Every row gives one point. Before rounding, the points of a table are all equally far from one centre. They may lie mostly on one side of it. Where is the centre, to within rounding?
(in the rows, 128 means zero)

Points:
[[ 98 130 119]
 [204 124  91]
 [168  96 102]
 [169 140 159]
 [118 103 105]
 [142 105 136]
 [108 146  59]
 [172 101  81]
 [173 123 149]]
Centre: [152 155 102]

Points (14 x 8):
[[134 135 163 133 195 122 174 160]
 [171 120 129 171 155 104 179 117]
 [104 128 138 126 185 182 149 134]
 [156 125 135 134 199 106 175 141]
 [112 142 114 130 187 166 174 126]
 [ 61 135 111 125 161 107 161 176]
 [ 77 127 151 135 149  94 187 158]
 [127  86 157 168 196 128 137 104]
 [118 127 132 175 187 124 190 160]
 [134 128 154 170 155 121 199 129]
 [109 147 149  94 178 118 175 139]
 [138 155 148 186 170 101 165 176]
 [111 155 132 144 186 110 196 133]
 [120 123 184 154 150 119 180 112]]
Centre: [116 130 126 148 149 116 128 135]

Points:
[[149 134  78 151 123 111 126 145  89 145 138]
 [128 168  47 138 140  66 135  95 101 121 132]
 [129 181  82  79 137  90 154 102 115 121  89]
 [151 186  88 117 118 120 116 110 167 167  94]
 [165 129  72 118 102 116 114 120 114 152 155]
 [112 138  86 105  84  32  90 120 134 146 118]
 [ 87 135  80 144 126 103  87  89 144 178 104]
 [101 162  56 104 123  91  91  95 155 159 138]
 [114 106  87 161 122  69 151 121  98 182 111]
 [152 113  88 127 117  81  83  85 112 165 118]
 [102 145 122 152  73  89  91 143 106 158 112]
 [141 185 113 129 139  71  90 119 124 175 110]
 [123 116 117  78 102  50 126  66 141 181 140]
 [106 152  77 102 132  27 146 114 146 147  81]
 [ 98 173 145 138 178  63 109 117 154 176 144]
 [ 94 166 108 130 110  99  96 135 132 163  71]
 [135 132 122 124 117  69  78 109 123 190 116]]
Centre: [118 138 124 136 117  85 143 103 152 123 131]

Points, 19 rows:
[[181 144 129 193 106  95  70 166 154 144 120  82 166 127]
 [180  93 132 145 144 126 116 139 154 135  78 123  96 166]
 [184  66 137 130 142  84 106 159 141 182 134  90 123 119]
 [150 100 172 170 123  75 120 176 123 167 130 125 148  82]
 [209 108 138 149 131 110  92 156 141 164  86 109 126 110]
 [178  73 126 169 100  75  85 134 130 125 106 119 130 137]
 [131  91 119 134 147 112  79 141 133 135 145  84 198 156]
 [192 106 143 196 138  73 106 124 112 172 131 158 190 119]
 [157 149 141 168 120  48  97 152 167 164 186 152 160 121]
 [166 122 154 175 155  87 136 157  81 183 125 131 169 163]
 [124 123 107 125 126 144  92 106 169 160  69 109 162 152]
 [121  77 128 147 137  83 106 110  95 163 147 172 162 139]
 [156 136 115 184 148  56 154 178 122 141 117 140 134 134]
 [179 112 142 149 144  58  86 179 164 132 142 104 165 137]
 [150  98 160 125 142  50 130 144 186 173 129 101 179 145]
 [150 115 167 149 129  66 102 145 131 162 180  85 147 124]
 [190 127 143 130 121  72  79 147 175 143 138 109 150 180]
 [197  98 128 186 172  85 109 156 137 119 124 102 138 146]
 [159 126 162 156 152  97  87 183 122 149  94 123 182 164]]
Centre: [144 111 124 172 128 116 118 142 161 173 135 133 150 145]

Points, 31 rows:
[[ 97  80 167 178 102 112  55 145 171 120  64  92 154 158 120 161 125 121
  143 102  86  69 132 158]
 [ 38 109 166 145  72 113 101 135 177 118  94 100 134 152 174 129 109 111
  159  75 112 119 127 135]
 [ 74 109 154 168  72 113  64 142 136 141  56 107 139 119 153 152 124 135
  154 110 108 121  90 144]
 [ 73 115 146 126  53 117  95 125 173 116  75 105 146 162 192 161 114 110
  161  77 101 126 110 143]
 [ 83  90 132 130  90 135  84 127 132 113  66 138 142 134 179 160 101 112
  142  60  42 134 109 119]
 [ 82 105 150 173 105 147  55 101 158 108  80 119 131 116 165 140  95 126
  138  72  63 110 104 137]
 [ 76  63 171 149 107 136  70 109 154 141  83 120 106 140 133 137 115 161
  161  68  85 112  99 137]
 [ 58 103 135 180  81 127  72 109 151 129  63  94 121 151 161 151 103 127
  132  89  89  91 145 126]
 [ 95  92 183 132  93 117  60 125 149 113  76 103 116 144 160 173 126 110
  156  63  99  92 114 118]
 [ 94 107 103 161  93 148  88 106 172  86  79  96 105 142 161 151 119 109
  109  62  73 103 121 133]
 [ 74 104 129 180  95 140  97 143 182 141  48 115 110 131 162 127  99 151
  171  97 107 122 111 141]
 [ 43  71 156 120 110 101  52 110 131 115  82 121 139 153 151 120 126 127
  169 117  96 143 122 147]
 [ 81  93 165 121 122  94  82  81 167 116  68 118 128 140 140 149 141 103
  129  63  73 129 133 154]
 [ 76  73 154 147 117  94  59 143 174 108  90 113 125 140 140 128 112 115
  105  88  74 114 101  93]
 [ 93  99 146 147  67  90  67 126 128 121  88 100 148 119 150 157 111 134
  138  59  97 136  90 149]
 [102 127 136 138  63 133  88 122 148  92  66 129 104 143 145 169 126 127
  149  63  89  98 109 121]
 [ 85 110 138  95  89 136  96 133 148 152 110  69 115 126 136 169 103  75
  173  89  58  78  98 124]
 [ 82 124 130 148  99 173 112 107 128 128 116  93 119 151 167 148 136 103
  123  53  97 134 156  69]
 [105 108 176 162 101 100  82 124 118 125  52 127 130 159 150 160 142 121
  128 103  91 114 150 161]
 [ 72 122 136 137  80 137  92 123 151 114  87 115 124 155 162 131  85 135
  177  93  57  90  71 150]
 [ 75  81 142 154  63 133  70 126 156 127  91 118 127 141 153 129 172 125
  173  93  94 134 140 132]
 [125  79 144 175  93 150  76 111 181 105  94 104 122 140 183 145 110 131
  128  92  82 137  98 139]
 [ 92  78 166 130  53 127  90 137 164 129  84 126 146 168 177 159 103 108
  153  84  79 116  94 156]
 [ 72  89 158 166  75 117  89 125 144 179  77 110 140 145 161 148 152  92
  148  99 105  86 108 113]
 [ 82 108 177 127  78  98  97 130 158 112  74 106 130 137 160 154  91 152
  150  74  83 130 131 113]
 [ 90  82 171 164 106 153  79 109 166 101  62 119 108 141 141 130 146 143
  141  86  80 101 108 121]
 [ 84  86 152 137 104 119  85  86 172 119  84 100 133 144 199 147  88  87
  128 109 108  99  89 141]
 [ 67 155 149 164  83 126  86  97 105 128  77  81 135 153 142 158 109 111
  129  67 103 134 118 160]
 [ 84 104 172 139  72 134  59 161 145 135  68 144 144 124 138 168 110 130
  127  79  76 113  94 121]
 [ 87  98 148 147  71 110  67 131 135 122  65 117 111 141 147 167  99 133
  166  68  77 115 108 140]
 [ 91 102 172 169  86 126  72 124 143 123 121  84 128 102 129 152 110  88
  173  69  97 117 112 155]]
Centre: [106 109 120 122 132 149 102 134 146 135  99 109 166 156 124 135 112 114
 143  97 113 116 122 132]

Points (27 x 24):
[[164 144 156 155 157 145 146 136 114  75  84 102  84 156 139 113 167 170
  142 201 104  94 131  93]
 [135 161 153 157 136 142 129 108 104 108  97  59 113 157 132 164 153 115
  148 210 128 136  99 123]
 [130 151 158 165 150 132 169 144 112 115  91 105  81 195 126 123 150 142
   83 158 151 100 103  91]
 [112 167 132 167 148 142 186  53 118  96  75  59  92 170 152 132 156 174
  150 146 139 157 121 120]
 [127 127 140 123 151 128 159  97 132 103  89  66  62 161 103 139 121 131
  111 171 154 108 123  69]
 [ 91 140 137 175 154 128 169  79 133 105  84  16  63 156 152 152 142 143
  155 141 143 123 143 122]
 [138 142 142 156 151 102 179 108  79 181 102  53  85 148 161 178 162 173
  118 162 118 139 104  98]
 [119 162 120 191 143 161 134 137  82 114 104 109  93 153 180 138 155 175
  145 191 146  90  93 124]
 [ 84 117 122 173 148 152 149 102 128 165 119  69  66 142 134 133 199 118
  117 151 133 124  97  93]
 [132 128 170 197 167 148 143  81  94 127 110  66  89 167 122 159 144 144
   93 144  82 147 139 111]
 [117 180 138 137 143 155 156  75 125 123  91  85  64 190 155 108 150 152
  145 152 174 126 142  85]
 [140 123 175 106 130 171 187  91 116 116  86  75  67 156 171 103 199 170
  122 169 129  91 120 101]
 [134 177 130 140 167 143 183  91 109 141  77 142  73 178 131 154 134 143
  113 160 134 103 141 148]
 [126 147 133 136 118 123 100  85 160 122  93  69  68 168 134 147 162 121
  131 170 108 110 160  91]
 [132 148 122 149 197 101 162 115 111 112 108  70  94 164 167 160 177 139
  122 178 151 129  88 122]
 [155 115 124 168 155 147 149 104 117 132  83  89  85 176 197 156 142 141
  196 179 133 125 102  81]
 [131 166 135 167 133 118 179 117  76 119  93 111  65 163 153 105 196 128
  123 163 141 102 127  73]
 [141 181 148 154 180 100 147 137 102 109 102  95  71 169 178 130 169 164
  116 174 145 132 117 108]
 [109 114 133 187 163 121 161 136 145 126 106  98  59 155 139 112 139 192
  122 171 162  83 114 111]
 [150 162 160 143 121 126 168 101 113 127 111  93  99 199 132 161 185 112
  107 124 128  88 151  74]
 [125 185 150 164 153 149 144 108 104  72  99  76  95 152 175 155 147 139
  133 143 163  73 115  98]
 [121 144 157 171 172 113 133  66  83 128  95  74  79 138 154 135 199 169
  128 156 136 164 130 118]
 [119 155 138 154 156 184 171  48 131 138  88  70  88 150 153 135 140 146
  121 140 139  83 107 103]
 [176 149 116 207 152 121 168 123 122  84 119  68 104 156 141 120 157 179
  157 170 153 148 125  88]
 [103 122 160 167 186 136 149  87 116  87  77  66  69 169 179 116 120 167
  141 150 132 156 118 120]
 [177 171 133 201 128 140 170  57  94 113 105  72  79 152 154 164 165 173
  136 147 139 104 145 121]
 [144 140 157 134 194 133 193 102 104 101 101 125  66 135 126 150 146 151
  116 168 142 114 109  81]]
Centre: [130 113 128 143 127 147 162 123 112 121 113  94 107 138 161 140 149 149
 130 141 132 130 155 122]
